Each row is a point. Any point is a mix of the corners, with weights that add up to 1. It lies inside the corners' shape when no weight is negative. Is each point inside? If not, which corners have a negative weight?
In the rows, 128 means zero.

Corners:
(1): [100 156]
(2): [140  61]
(3): [140 125]
Points:
[137  69] -> inside
[133 124] -> inside
[126 147] -> outside (2)
[118 158] -> outside (2)
[151  69] -> outside (1)

Corners:
(1): [118 140 152 111 134 124 165 166 129]
(2): [187 105  74 143 130 144 156  98 127]
(3): [137 103  66 110 143 118 102 108 121]
(4): [150 107 116 134 168 126 126 100 162]
(5): [ 99 108 153 163 117 136 158 123 114]
(6): [107 114 216  83 135 169  75 160  86]
(7): [144 172  66 164 139 124 140  85 144]
(8): [162 129 107 162 102  87 124 120 158]
(9): [126 128  93 122  98 141 135  87 161]
(10): [ 90  87 188 112 140 199  86 201 119]
Points:
[110  92 178  99 110 171  73 145  93] -> outside (1, 4, 7)
[126 119 137 123 136 155 137 127 132] -> outside (3, 8)
[112 121 154 120 126 139 113 139 124] -> outside (2)
[123 122 144 124 128 135 115 135 128] -> outside (2)
[150 149 100 157 118 122 192  71 137] -> outside (3, 8, 10)
[ 92  82 224  90 148 169  75 208  97] -> outside (2, 7, 9)

Corners:
(1): [163 100 120  78 120 161 119 158 144  81 120 124 104 180 123 127 100 118
 110 153]
(2): [172 131 144 123 124  74  73 108  94 149  70 157 158 165 117 189  85  88
 152 132]
(3): [166  84  50 173  65  84  77 112 106  86 114 193 109 192 169 160 107 138
 159  91]
(4): [154 102 164 119 108 123 149 105  92 153 157 179 122 145 177 114 127 106
 134 158]
(5): [174 136  89 160 100  80 112 151  81 139 102 115 122 150 134 149 181 187
  95 111]
(6): [123  72  57 146 183 178 137 150 164 129 171 139 152 110 134 116 100 139
  97 114]
(7): [155 106 175 142  68 138  50 131 104 143 101 152 104  94  93 186 106 102
 161 187]
(8): [113  75  67 111 185 141  80 106 155  79 150 106 143  72 174 123  72  95
  85 152]
(9): [106  66 172  91  90  88 162 172 128 157 119 127 110 174 112 132  97 204
 158 149]
(10): [ 88 159 184  94 127 113 169 123  88 126  57  85  92  97 100 186 174 174
 174  94]
(11): [ 91 112  55 127 185 127  89 146 112  81  84 150 116 187 134  78 136 175
  93 102]
(12): [190 156 103 117 166 129  87 139 128  92  90 159 171  98 116 117 126 104
 165 109]
(13): [129 169 189 174  99 182 155 179  89 170  91 128 136  87 106 141 108 174
 131 174]
(14): [ 95  83 143 183 113 139 168 138 137  75 115 119 124 188  84 130  97 202
 133 102]
(15): [108 159 137  96 178  87 153 138  91  93  67 113 112 101 100 177 164  94
 138 177]
(16): [ 94 164 137  91 110 120 167 114 159 114 116 106 121 154 138 106 145 113
 112 104]
(17): [169 189  77  73 180  51 119  99  75 147 137 113  75 120 162  84 155 131
 185 100]
(18): [117 150 164 135 151 175  77 192 146 105 128 111 158 141 154 160 166  91
 159 164]
(19): [116 152 137 105  97 164 154 142 119  98 103 102 168 164  76 169 144 178
 135 137]
(20): [189 139 114  99 161  74 127 144 131 140 162 176 143 118 124 180  94 174
  89 118]
(21): [131 151 114 150 163 172  91  89 126 158  87 128  96  67 164 151 174 151
 146 169]
Points:
[138 125 127 127 134 117 116 132 114 130 113 135 116 128 138 138 130 138
 137 136] -> outside (19)
[162 113 119 133 124 119 102 152 114 124 117 137 130 132 117 156 113 144
 139 154] -> outside (4, 10, 11, 16)
[111 138 105 109 145 111 121 145 131  95 114 117 124 188 130 126 109 165
 131 142] -> outside (4, 5, 6, 7, 10, 12)
[149 126 124 125 129 108 118 142 116 128 118 139 131 140 128 152 125 150
 126 129] -> inside
[148 119 108 126 133 104 119 141 117 121 119 140 114 146 133 132 140 152
 133 117] -> outside (2, 8, 13, 19)
[126 105 132 134 165 121  99 145 106 122 111 123 137  97 131 124 110 116
 131 143] -> outside (1, 3, 16, 19, 20, 21)
